Each row is a point. The points of each table are mixes of a few directions, plus a little noise. How many directions does each table use, and how many do they share? Where both have some left over, give the other angles between the two spaces (their principal angles), to ten degrees, smallest first.

First (5 x 2):
[[  0  -1]
 [-20  31]
 [ 11 -20]
 [-29  47]
 [ 37 -60]]
Second (6 x 2):
[[ 31 -50]
 [ 12 -21]
 [-15  25]
 [-18  28]
 [-31  55]
 [ 21 -34]]
Directions: first 1, second 1, shared 1

First (8 x 4):
[[-23 -25 -24  29]
 [ 41  32  29 -45]
 [-55 -12 -12  49]
 [  6  36  32 -17]
 [ 37 -29 -26 -20]
 [-31   4   4  25]
 [ 35   2   1 -30]
 [ -9  -8  -5  10]]
Second (5 x 4):
[[ 35   1   0 -29]
 [-26  -1  -1  21]
 [ 58   2   2 -48]
 [-60  -2  -2  50]
 [ -7   0   0   5]]
Directions: first 2, second 1, shared 1

First (10 x 9):
[[ -6  -1 -20  -6   6   4   9  -6   5]
 [ -7 -13 -52  11  -9  40 -16 -23   6]
 [  1   2  -5   8  -3  -5  11  18  10]
 [ -7 -26 -49  21 -11  15   9  14   8]
 [ -3 -10  18 -14  12 -22  10  -1 -17]
 [ -2   2   8 -16   6  12 -22 -37 -16]
 [  8 -19  41   9  -4 -34   3  28 -22]
 [  0   6  20 -13  11 -22  16   7  -3]
 [ -2  20   2 -12  10 -11  22   7  17]
 [ 19  38  36  13 -18  23 -41  -8  14]]
Second (8 x 9):
[[ -4   8  22  -9  13   4  17  -5   9]
 [ 10   7 -13  -6   0  -7  -4  -4 -14]
 [ 19 -29  14  -2   9 -22  24  21 -33]
 [ 12   4 -13  -4   0 -10   1  -5 -17]
 [-40  26 -19  32  -9  30   6 -23  23]
 [  5  10   6  10  -2  38   4   1  29]
 [ 18 -22   6 -37 -16 -20 -60  20  18]
 [-22  -4  -3  14   2 -12  14  -5 -13]]
Directions: first 4, second 5, shared 2; angles 60, 70

First (8 x 12):
[[ 12  19   5  10  35   4   1 -19  -9  -1  10  26]
 [  0   3  -3   4   1  -1   0   9   9  13   1   2]
 [  6  10   1   6  17   1   1  -6  -2   3   5  14]
 [-19 -36  -1 -25 -60  -3  -2  15  -1 -23 -17 -48]
 [  8  15   0  10  24   1   1  -7   0   9   7  19]
 [  9  20  -3  15  31   0   1   0   8  23   9  26]
 [-13 -28   3 -22 -45   0  -1   3 -10 -30 -13 -38]
 [ -2  -1  -2   0  -3  -1   0   5   5   5  -1  -2]]
Second (8 x 12):
[[-12  -2   3   5   7  23  18   7 -12 -22   7  24]
 [  4  21   5  -3   5   5   2 -15  -3 -34  19  13]
 [ 16  -8   0 -10 -27 -25 -12 -26  17  13  -2 -53]
 [  9  27  -4  -3  20 -15 -23   6   4   7  -3  22]
 [ -6  -1  -7   6  18  -3 -10  28  -2  31 -19  23]
 [-15 -17   1   8  -1  20  18  12  -9  -4  -1   8]
 [-12 -12   1   5   0  19  16  10  -9  -9   1  10]
 [ 15  -8  -1  -7 -22 -23 -11 -21  15  17  -4 -47]]
Directions: first 2, second 3, shared 0; angles 40, 40

First (10 x 20):
[[ 22 -11 -11   2  13 -11   5   9 -10 -10  23  19 -16  -2  -7  -1  10   1
    0  -3]
 [ 14  -7   5   9   2   1   9   6   2  -8  16  17 -15  -2  -3   9   1  -5
    8  -4]
 [ 33 -11  12  10  14 -16  20  11  -2 -11   1  26  -9  11   3   4 -12   1
    0 -16]
 [-12   4  -6  -5  -4   4  -8  -4  -1   5  -2 -10   4  -3  -1  -3   4   1
   -2   6]
 [  9  -1  -6  -4  10 -15   1   2  -9   0 -11  -1   8   9   1  -9  -3   8
  -10  -3]
 [  6   0   3  -1   6  -9   4   1  -2   1 -13  -1   7   8   4  -4  -8   5
   -6  -5]
 [-13   4   8   3 -12  16  -2  -4  10   2   3  -4  -2  -7   1   9   0  -7
    9   4]
 [ -5   4  10   1  -4   1   2  -2   6   4 -17  -6  11   6   6  -1 -11   2
   -2  -2]
 [-18   6  -1  -3  -9  11  -8  -6   5   6  -4 -13   6  -5   1   1   2  -3
    1   6]
 [-37  11 -15 -11 -16  18 -23 -12   3  11   5 -26   7 -13  -4  -4  16  -2
    1  17]]
Second (10 x 20):
[[-10  -4   2   0  15   1  -9  -2   5  20   0   0  -8   9  -1   5   7  -1
   -3  -4]
 [  7   5   0  -1 -12  -2   7   1  -4 -15  -7  -3  12  -5   2  -6  -9   3
    1   2]
 [ 11  -1  -7   2 -11   3   6   4  -5 -19  18   8  -6 -13  -4   0   4  -3
    8   4]
 [  4   4   1  -1  -8  -2   5   0  -2  -9  -9  -4  10  -2   3  -5  -8   3
   -1   1]
 [  8   4  -1   0 -12  -1   7   1  -4 -16  -2  -1   8  -7   1  -5  -7   2
    2   3]
 [  8  -2  -5   2  -7   3   4   3  -4 -13  16   7  -7 -10  -4   1   5  -3
    6   3]
 [-30 -12   6   0  43   1 -26  -6  17  60  -1   0 -24  27  -1  14  20  -3
  -11 -11]
 [  8   4   0   0 -12  -1   7   1  -5 -16  -5  -2  10  -6   2  -5  -8   2
    2   2]
 [  7   4   0  -1 -11  -1   7   1  -4 -14  -5  -2   9  -5   2  -5  -8   2
    1   2]
 [-11  -3   4  -1  15  -1  -9  -3   6  21  -5  -2  -5  11   1   4   5   0
   -5  -4]]
Directions: first 3, second 2, shared 1; angles 80

First (9 x 32):
[[ -9 -14  -6  -5 -25  -1   4  19   1  35   6   4   2   3  11 -13 -11  -4
    3 -14 -14   9 -14  -1   8 -22   3 -18   2  -9 -14  16]
 [-10  10   5  11  34 -13   8 -15  11  -7 -17   3  -9  26  -1  10  15 -26
  -14  -9  27   4 -11 -21   6   5   1   9  15  -4  -8 -17]
 [  2  18 -31  11  -5  17 -13  29  -6 -11 -18   1 -23   5  -2  30  -1 -10
    9 -10  -7  25  -9  16   4  28  -8  -9 -16   9 -14  -2]
 [  7 -29  13 -19 -29  -3   6  -5  -4  24  23  -3  15 -20   3 -24  -8  14
    4   8 -15 -11   5   3  -2 -28   5  -6   3  -9  10  17]
 [ 11 -20  12 -16 -23   2   1  -8  -6   8  21  -4  15 -24  -2 -19  -7  21
    7  13 -14 -15  14   9  -8 -15   3   1  -2  -1  16  13]
 [-14  29   5  20  40  -6  -1 -10   9 -25 -14   6   3  21   1   5   6   0
  -12  -1  19  -9   4 -12  -3  17   0  13   5   7  -3 -19]
 [-12  17 -22  12 -10  11 -10  34   1   7  -7   7  -4  10  10   6 -13   5
    8 -14 -15  14  -9   9   5   9  -2 -16 -12   5 -19   6]
 [  1   5   8   2  11  -1   0 -11   1 -11   2  -1   5  -1  -2  -3   2   7
   -3   7   5 -10   8  -1  -5   4   0   9   1   3   7  -5]
 [ 23 -18  16 -14   6  -4   5 -35  -7 -17   5 -10  -3 -20 -18   6  16  -6
   -3  21  14  -8  13  -1  -7   3  -1  19   6  -3  25  -8]]
Second (11 x 32):
[[ -8  -6   5 -14   2 -13  -5   7  -8  15  -1   9  22  -4   5 -14  -8  27
  -13   7   0  -1   4  -2  -4  -2  10   0   3   5   2  13]
 [-16  16  -8   3  12   0 -18  33  -4   1  -2 -15  25  28  11 -26   7   6
  -12  -3  19  -3  18 -12 -14  22  -4  -8   5   3 -12   0]
 [  6  -7   1   2   1  16  -8 -12   8  -3  -6  -2 -18 -23  -5  16   5 -27
    4  -3   0   4 -10  -9   5   5 -11   3   5  -9 -10 -11]
 [ -8  12 -11  14  -3 -19  15  21  -7   3   8  -7  17  42  10 -13  12  15
    4  -4  -2   0  11   7  -2  -7  10  -5  -9   4   3   5]
 [ 16   2   0  13  -1   7  11 -33   4 -22  -6  19 -29 -34 -13  44  -4   0
   18   6 -26   4 -14  18  13  -6   1  16 -16   5   9 -12]
 [ 13 -21   7  -2 -11  10   9 -25  10   5   1   0 -28 -22  -9  18   2 -34
   10  -5  -5   5 -19  -4  12 -16  -6   1   6 -13  -2  -7]
 [ -4  12  -3   2  11  13 -18   9   2 -11  -7  -5   2  -4   1  -1   0  -3
   -4   1   9  -3   7  -6  -7  22  -9   1   3   3  -8  -7]
 [ 11 -16  11 -13 -11   8   9 -18   7   4   7  -5 -19  -7  -9  -3  -9 -23
    3  -3   7  -3  -9   1   3 -14  -5  -6   9  -7   7   3]
 [-19   4  -1 -10   1 -37   5  29 -19  24   4  10  49  29  16 -33  -5  60
  -18   8  -2  -3  17   5  -8  -8  24  -3  -3  12   9  24]
 [  0  19   0   1   7  12  -7   9   1 -21   3 -11  -1  17  -3 -12 -10   2
   -1   1  15 -10  14   8 -12  17  -8  -5  -2  11   6  -1]
 [  9 -16   0   6  -8   2   8 -20   6   7  -3   6 -20 -22  -5  26  11 -23
   11  -4 -15   9 -19  -5  15 -14  -1   6   0 -12  -6  -9]]
Directions: first 4, second 5, shared 1; angles 40, 50, 80

First (10 x 32):
[[ 17  11  -6  -1  14  -2   6  13  -9   2  15  21  13 -11  -7 -12  -6 -15
  -10 -16   9  -1   5  -3 -16  22  23 -18  -8 -10  -7  23]
 [-11  -8   7  -1  -7  14 -15 -12   5 -11 -22 -22  -7  11   2  21   9  11
    2  32 -19   9 -16   6   9 -38 -19  33  32  17  -7 -26]
 [ -9 -15   1  11  -4  19  10 -17  16  -4 -31 -18   1 -14   8  -1  10  12
   15  11 -14 -13  -7   1  20 -23 -27   9  18   7  10  -4]
 [ -3  -3   1 -12   8  -2   4 -15   6   6   2  -5 -11   6  -3   6   1   3
   13   3   1   1  -7  -1  15  -2  -1  -3   5  -1   2   6]
 [  0   3  -2  -8 -22 -27  -8  16  -8  10  19   4  -7  21  -2  -4  -7   1
   -5 -13  14  15  15  -4  -4  18   7  -6 -24   2   7 -16]
 [  5   7   1  -8  18   5  -3  -5  -4  -2   8   5  -1   2  -7   8  -1  -6
   -3   7  -1   3 -10   3  -5  -2  12   1  11  -4 -12  11]
 [ 14  -5  -8  -8   5  10  10  -8  10   5 -15  -2   7  -9  -9  -4   7  -2
   13   4  -4   6  -8  -3  15  -7  -2  -4  28   7   0  12]
 [ 10   1  -8  12  -8  -4  11  16  -2   4   0  13  15 -16   2 -21  -3  -6
   -5 -21   8  -7  15  -5  -8  20   4 -17 -16  -4   8   9]
 [  6   4  -2  -5   8  -4   5   1  -2   4   9   8   1  -2  -4  -4  -3  -6
    1  -8   6   0   1  -2  -1  12  10 -12  -5  -6  -1  13]
 [-29   5  16  20 -11 -10 -20  10 -14 -14  15  -5 -12  13  18  10 -10   8
  -22   2   0 -13  11   8 -23   0  -7  17 -40  -9  -1 -29]]
Second (10 x 32):
[[-21  -7  11  -3  22  14   3 -34  11  -5  -7 -17 -20   0   7  18   3  10
   16  17 -11 -17 -18   6  19 -20 -14   8   7  -7   0   7]
 [ -5  -2   2  -1   5   3   1  -7   2  -1  -1  -4  -4   0   1   4   1   2
    4   4  -2  -3  -4   1   4  -4  -3   2   2  -2   0   1]
 [  0   0   0   0   0   1   0   0   0   0   0   0   0   0   0   0   0   0
    0   0   0   0   0   0   0   0   0   0   0   0   0   0]
 [-38 -12  20  -6  39  25   6 -60  20  -9 -12 -31 -36   1  13  32   6  17
   29  30 -19 -29 -33  11  33 -34 -25  15  13 -12   0  12]
 [  9   3  -5   1  -9  -6  -2  14  -5   2   3   7   8   0  -3  -7  -2  -4
   -7  -7   4   7   7  -3  -8   8   6  -4  -3   3   0  -3]
 [ 12   4  -6   2 -12  -8  -1  18  -6   3   4   9  11   0  -4 -10  -2  -5
   -9  -9   6   9  10  -3 -10  11   8  -5  -4   4   0  -4]
 [ -6  -1   3  -1   6   3   1  -9   3  -1  -2  -5  -5   0   2   5   1   3
    5   4  -2  -4  -5   2   5  -5  -4   2   2  -2   0   2]
 [  3   1  -2   1  -4  -2  -1   6  -1   1   1   3   3   0  -1  -3  -1  -2
   -3  -2   2   3   3  -1  -3   3   2  -1  -2   1   0  -1]
 [ 25   8 -14   4 -27 -17  -4  40 -13   6   8  20  24  -1  -8 -22  -4 -12
  -20 -20  13  20  22  -7 -23  23  17 -10  -8   8   0  -8]
 [ 20   6 -11   3 -21 -13  -3  32 -10   5   6  16  19   0  -7 -17  -3  -9
  -16 -16  10  15  18  -6 -18  18  13  -9  -7   6   0  -6]]
Directions: first 5, second 1, shared 1

First (10 x 32):
[[-15  -6   9  23   8 -27 -39   1 -28   9 -10  -5 -10 -18  -5 -14 -12  14
    0   8  13  31 -14 -28 -24 -15   2  12  36  -8 -10   0]
 [ -9  18   3   4   0 -10   9  15 -13  16 -18  11  24  14   8 -14  -3 -14
   -2  15  -6   5  11   6  20  25 -17  -7 -10  10 -13  -7]
 [ 32  -8   3 -13   7  13 -11  17  -9  12 -34  20  -5  10   8 -10   7  16
    7   2   6  -1   5  21  -2   6   4   3   1 -13   5   4]
 [-39  13  -3   0  -9 -12  29 -15  15  -8  25 -16  18   3   4   6 -10 -24
  -11  -2  -5  -5  -1 -15  16   9 -13 -14 -14  22 -15  -9]
 [-11  23  11  56  -1 -19 -41   6 -24  -8  39 -12 -11 -29 -28  -8   7  -9
    6  22 -23  23  -3 -26  -6 -12   7  25  18  -6  16   3]
 [ 19  -9 -12 -10  -3  21  19  -5  13  -2   4   5  -4   8  -8  23   4   6
    2  -8  -4 -19   5  20   1  -1   3  -2 -10  -5   9   6]
 [-11  23   9  -4  -6  -1  11   4  10 -10  15  -4  14   3  11 -18  10 -27
   -1   6 -13  -8   8  -1  25  16  -5  -7 -26  15   3  -8]
 [ 26 -21  12 -60   7  16   1  10  14   1 -53  15  -4  16  42 -31   6  14
    1 -19  29 -10  -2  18  -1   6   7 -12 -12  -4  -5  -2]
 [ 40  -4 -16  25   4  18  -6  15 -21  22 -11  24  -6   9 -30  29   5  20
   12  15 -15  -4  13  30  -5   3   1  13  11 -22  15  13]
 [-32 -30 -15 -20  -9   3  28 -51  43 -31  44 -37 -18 -14  -3  37 -15   5
  -14 -38  19 -15 -23 -26 -24 -36   9 -11   7  10  -6   1]]
Second (10 x 32):
[[-13  13   6   0  -4  -5   6  -1   7  -9  14  -7   8  -3   6 -10   3 -17
   -3   2  -5  -1   2  -8  12   6  -3  -4 -12  11  -1  -5]
 [  7  -7  -9 -34   3   5  32  11   0  26 -53  23  25  34  24   0 -11   4
   -5  -3  15  -9  10  27  16  28 -19 -23 -13   7 -24  -5]
 [-28  25   9 -32  -6  -9  39   8  15   4 -17   4  41  25  37 -28  -3 -36
  -11   2  -1 -11  13   5  42  40 -23 -29 -40  32 -24 -18]
 [ 10  -7  -5   7   0   6  -5  -3  -1  -1   7   0 -10  -4 -12  12   2   9
    4  -2  -2  -1  -1   3  -9 -10   6   6   7  -8   8   6]
 [-12  16   2  12  -9   4   8 -10  16 -22  46 -17  -1 -12 -11   5  10 -22
   -1  -1 -19 -10   2  -8  11  -4   4   2 -17  10  13  -1]
 [ 30 -29  -9  28   8   7 -42  -5 -19   2   4   1 -39 -22 -33  25   0  40
   11  -2   6  14 -13  -4 -44 -38  21  28  43 -34  19  17]
 [ 12 -15   3  26   6  -6 -42  -1 -18  -3   6  -5 -28 -24 -18   2   1  23
    8   1   5  19 -12 -15 -33 -29  17  23  35 -21  12   9]
 [ 27 -21 -13  18   1  16 -12  -7  -4   0  11   2 -26 -10 -29  32   2  25
    8  -4  -3  -3  -5   8 -25 -25  14  16  21 -22  17  15]
 [-20  19  10   6  -6  -8   1  -3   8 -16  26 -14   7  -9   4 -15   7 -22
   -3   2 -11   0  -1 -15  13   3   0  -1 -13  13   4  -6]
 [-10   4   6 -28   4 -10  16  13  -3  18 -44  13  26  22  31 -23  -9  -7
   -6   2  14   3   6   8  18  27 -18 -19 -11  13 -25 -11]]
Directions: first 5, second 3, shared 3

First (11 x 32):
[[-14  -9   7   8  11  26  15  14  16 -12   4  25 -10   5  24  22   0  19
    0  29 -16  -2 -11  -2   5 -16 -15 -21  15   5  -9   5]
 [ 33  22 -15 -13 -21 -48 -27 -27 -32  29  -3 -45  18   5 -41 -33  -2 -20
   13 -46  45  10  28  -1  -5  42  30  39 -22  -2  18 -23]
 [ 38  25 -14 -11 -22 -44 -26 -25 -35  35   1 -38  18  18 -36 -22  -2  -2
   23 -35  60  17  34  -5   0  49  31  38 -16   5  17 -32]
 [ 26  17 -10 -10 -16 -34 -20 -20 -25  24  -2 -31  14   7 -29 -22  -1 -10
   11 -31  37   9  22  -2  -2  33  23  28 -15   1  13 -19]
 [-20 -13   7   4  10  18  11  10  16 -19  -2  14  -7 -16  14   5   1  -8
  -16   9 -34 -11 -18   4  -2 -27 -14 -16   4  -6  -7  21]
 [-17 -11   6   5  10  19  11  11  16 -16  -1  17  -8  -8  16  10   1   1
  -11  15 -27  -7 -16   2   0 -23 -14 -16   7  -3  -8  15]
 [-35 -23  13  11  20  40  24  23  32 -31  -1  35 -17 -15  34  20   1   3
  -20  31 -54 -14 -31   4   0 -46 -28 -33  15  -5 -15  30]
 [  4   2   0   3   1   6   2   3  -1   5   4   7  -2  14   7  12  -1  19
   11  13  13   6   5  -5   5   7  -2  -3   8   8  -1 -10]
 [-23 -15   8   5  13  23  14  13  20 -22  -1  19  -9 -15  18   8   2  -5
  -17  15 -39 -12 -21   5  -2 -30 -17 -20   7  -6  -9  22]
 [-22 -14  11  12  15  40  22  22  24 -18   6  39 -15   7  37  34   1  30
    0  44 -24  -2 -17  -3   8 -25 -24 -31  23   8 -13   9]
 [ 29  18 -13 -14 -20 -46 -27 -26 -30  25  -5 -43  18  -1 -40 -34  -1 -26
    6 -47  37   6  24   1  -6  35  28  37 -23  -5  17 -17]]
Second (10 x 32):
[[-18 -34   9  12   5 -17  -1 -10  17 -42  -4 -11  -1 -48 -23 -18   5  -8
  -46  10 -48 -23 -31   9  -5 -16 -34   3  -6  -1 -20  48]
 [-18 -14 -10   9  20 -26   5  -2  -5 -31  18  22   6 -34   1   2  24  28
   16  -4   8 -11   1 -28  37  -3 -36  16  24  -1 -42   3]
 [ 21  12  -9 -19 -22  -4   4   0 -11  37 -29 -32  12  33 -14 -29 -26 -13
   16 -14  37   6  44  14 -22  12  39  29 -17  -8  16   3]
 [ 30  21  17   6 -19  -6 -36 -21  -4  -4  13 -22 -13   2 -17  11   2 -23
  -36 -10 -24  15 -48  25 -21  24   7 -39 -28  12  52 -18]
 [-27 -37  -7  24  16  14   2  -6  19  42 -16  -3   9 -11 -12  -9  -6 -35
  -31  10 -18 -13  16 -12 -14 -12  22  38  -2   3 -25   3]
 [ 14  20  10 -28 -11   7  25  27  -2 -55  -2  16 -12  18  28   6  -8  48
   35  15   7   1  -6  18  12 -12 -33 -39  10 -12   8  31]
 [  2  20  -6 -10   2   2  -5   3 -11   4   8   5  -1   3  13   5   6 -13
   15 -25   7   6   2  -6   5  -5  11  -9   1  -9  10 -19]
 [  4  28 -21 -16   3   3  -5   0 -23  52   2   2   9  20   9  -3   3 -32
   35 -45  39  14  37 -18   4   4  47  23  -2 -13  11 -48]
 [ -1 -29   9  42   8  -5 -19 -22  12  16  16   5  -2  -3 -20  23   8  23
  -33  46  -6   5 -18 -10   3  30  -9  12   7  40 -14 -20]
 [ -6  10   4 -16   2  33  27  29   9 -21  -6  25 -11  21  38  15  -9  21
   24  16  -3   1   2   8   2 -25 -10 -30  12 -12   3  16]]
Directions: first 2, second 6, shared 2

First (8 x 32):
[[ -5  16  20   2  33   0 -11  28 -14  -5   5  12  14  -3 -30 -29   3   3
  -21  12   5  11  -8 -21  11   8  26  24  -1 -11   8  -3]
 [ 20 -15   3   2  -4  13   8 -33  -9  -4 -18   0 -27  -3  -1  -4  14  -5
    3  17  21   8  -6  -8   2  21  -2 -10 -13 -17 -15  -8]
 [ 11   8  -1  10  24  19   4 -13 -19   6 -20  28   0  -2   2 -33  -4   8
  -23  18  18  22  -7 -17   0  36  23   0   8 -16 -13   6]
 [ -6  13  -8  17 -12   4  -7  43   7  15  14 -18  26  19  -3  -3   0  14
   -9 -21 -11  13 -13  28  -1 -30  -6 -10  13  12 -11  23]
 [ -7   3   1   5  -5  -9 -11  20  -1   1   7  -8   1   3 -12   4   7   2
    2  -4  -8  -2  -2   7   7 -11   1   6  -2  -1  -2  -5]
 [ -5   0  21 -28  15  -2  23 -10  19 -13  21  -7  21  -6   3   9 -17 -16
    3  -9  -4 -18  10 -15 -17 -20 -14   6  -3  22  39   9]
 [-14  -5 -13   2 -18 -21   0 -14   2  10  11  -5  -6  -8  10  27  -1  -5
   12  -9 -19 -15  14  14  -5 -10 -11  12   5   1  -1  -7]
 [  5 -20 -21  -8 -34  -5  -6 -21  15 -10 -19  -1 -28   1  31  30  -3   0
   34  -5  -3 -19  12  12   3   6 -18 -29  -7  10  -6 -16]]
Second (11 x 32):
[[ -5  -2 -15  11 -15  -8  -5  -5  -4  12  -1  -1  -7  -1   6  10   4   3
    3  -3  -8   0   3  14   1   0  -3   2   5  -5 -14  -2]
 [  6   3  20 -15  20  10   6   6   6 -16   0   2   9   1  -8 -14  -5  -4
   -5   5  11   0  -4 -19  -1   0   4  -3  -7   7  19   3]
 [  9   3  27 -20  27  14   8   9   8 -22   1   2  13   1 -11 -19  -7  -6
   -6   6  14   1  -6 -26  -1   0   6  -4  -9  10  26   4]
 [  2   1   5  -4   5   3   2   2   1  -4   0   0   2   0  -2  -4  -1  -1
   -1   1   3   0  -1  -5   0   0   1  -1  -2   2   5   1]
 [ 11   4  34 -25  34  18  11  11  10 -28   1   3  16   2 -14 -24  -9  -7
   -8   8  18   1  -8 -33  -2   0   7  -6 -12  12  33   5]
 [-20  -8 -60  44 -60 -31 -18 -19 -17  48  -2  -5 -28  -3  24  41  16  13
   14 -14 -32  -1  14  57   3   0 -12  10  21 -21 -57  -9]
 [-14  -6 -44  32 -44 -23 -13 -14 -13  35  -1  -4 -21  -2  18  30  12   9
   10 -10 -23  -1  10  41   2   0  -9   7  15 -15 -42  -7]
 [ -8  -3 -23  17 -23 -12  -7  -8  -7  19  -1  -2 -11  -1   9  16   6   5
    5  -5 -12  -1   5  22   1   0  -5   4   8  -8 -22  -4]
 [  9   4  28 -21  28  15   9   9   8 -23   1   2  14   1 -11 -20  -8  -6
   -7   7  15   1  -6 -27  -1   0   6  -5 -10  10  27   4]
 [  7   3  21 -16  21  11   7   7   6 -17   1   2  10   1  -9 -15  -6  -4
   -5   5  12   1  -5 -20  -1   0   4  -3  -7   7  21   3]
 [  2   1   5  -4   5   3   2   2   2  -4   0   0   2   0  -2  -3  -1  -1
   -1   1   3   0  -1  -5   0   0   1  -1  -2   2   5   1]]
Directions: first 6, second 1, shared 1
